Every row gives one point. Each copy is the shape, with its points in the same order, turned, moved and blurred by noise. Some copies are also mirrored. Which?
In the rows, zero is written as 128.

Shape, 9 rows:
[[146 129  79]
 [184 132 150]
 [176 133 153]
 [165  56 112]
 [157  89  82]
 [166 163 148]
 [119 143 163]
 [ 74 119  71]
 [125 104  77]]
Copy 1:
[[107 171  99]
 [143 106  61]
 [144 100  69]
 [ 60 114  78]
 [ 73 153  82]
 [170 117  82]
 [152 102 124]
 [ 98 174 169]
 [ 85 165 121]]
Copy 1 is: only turned
Copy 2 (9 x 3):
[[107 172 148]
 [182 167 156]
 [177 150 154]
 [147 218  87]
 [116 205 123]
 [168 134 173]
 [160 107 123]
 [ 56 127 107]
 [ 92 175 114]]
Copy 2 is: only turned
Copy 3:
[[139 168 152]
 [183 126 122]
 [180 119 123]
 [150 193  76]
 [139 195 121]
 [183 107 148]
 [139  96 120]
 [ 65 172 150]
 [107 189 135]]
Copy 3 is: only turned

Shape, 8 rows:
[[131 120 176 150]
 [132  92 146 158]
 [156  60 133 174]
 [162  84  83 104]
 [117 150  93  69]
 [116  91  58  95]
 [135 205  82 159]
 [135 100 126  82]]
Copy 1 (8 x 4):
[[110 147  59 142]
 [143 123  69 130]
 [181 113  59 128]
 [187 135 136  79]
 [119 145 175 102]
 [183 115 173 104]
 [ 74  83 113  48]
 [142 164 131 124]]
Copy 1 is: only turned
Copy 2, 8 rows:
[[112 171 103 105]
 [112 123 104  95]
 [125 108  94  58]
 [116  74 167  96]
 [ 80 119 196 164]
 [ 73  55 154 132]
 [146 118 122 210]
 [ 84 120 172 103]]
Copy 2 is: mirrored

Shape:
[[158 151 133  92]
 [138 146  94 118]
 [124 132 150 134]
 [152 145 144 105]
 [119 163 128  89]
 [142 105 144  88]
 [163 150 151 249]]
Copy 1, 7 rows:
[[ 99 151 171 113]
 [119 125 135  89]
 [143 122 147 147]
 [110 145 164 132]
 [131 139 184  99]
 [122 177 142 129]
 [105  18 106 174]]
Copy 1 is: only turned
Copy 2 (7 x 4):
[[181 156 128 129]
 [166 109 138 127]
 [126 155 144 115]
 [164 163 130 127]
 [176 139 126  91]
 [148 161  93 134]
 [ 87 153 247 167]]
Copy 2 is: mirrored

Shape (11 x 6):
[[ 73 117 132 207  64 112]
 [ 97 117 128 147  92 149]
 [194  95 149 162 189 130]
 [ 87  62  69 127  96  72]
 [155 133 178 118 168 155]
 [168 131  72  83 141  85]
 [149  93  97 141 158 154]
 [173 122 110 129 173 117]
 [158 183 132 108 186  68]
 [166 129 122 128  72 127]
 [ 97 146  88 143 126 109]]
Copy 1:
[[190 132  49 179 200 129]
 [167  87  94 169 159 124]
 [113 154 175  97 167 146]
 [167  58  44  90 171 186]
 [ 96 123 168 137 130 114]
 [133  59 115  39 146 105]
 [156 108 153 100 135 150]
 [131 118 147  73 150 120]
 [ 81 138  99  51 131  67]
 [146  67 125 127 198  98]
 [165 104  76 100 135 106]]
Copy 1 is: only turned
Copy 2 (11 x 6):
[[ 68 210  54 131 173 120]
 [106 167  92 153 142 100]
 [171 162 195 102 193 121]
 [126 119  45 108 139 176]
 [153 160 179 116 143  61]
 [120  94 159  93 104 164]
 [161 149 150 149 152 142]
 [148 140 179 103 140 140]
 [120 155 193  43  94 123]
 [ 70 119 137 137 159 111]
 [105 175 110 119 104 148]]
Copy 2 is: mirrored
Copy 3, 11 rows:
[[ 61 149 186 152 167 180]
 [121 131 181 134 142 141]
 [145 170  71  61 168 135]
 [105  92 122 192 200 112]
 [140 168 110  59  95 121]
 [116 114  97 109 163  43]
 [165 162 125 111 172 120]
 [132 168  82  85 154  90]
 [ 84 175  68  90 109  60]
 [ 96 111 164  75 165 115]
 [ 98 166 147 153 144  90]]
Copy 3 is: only turned
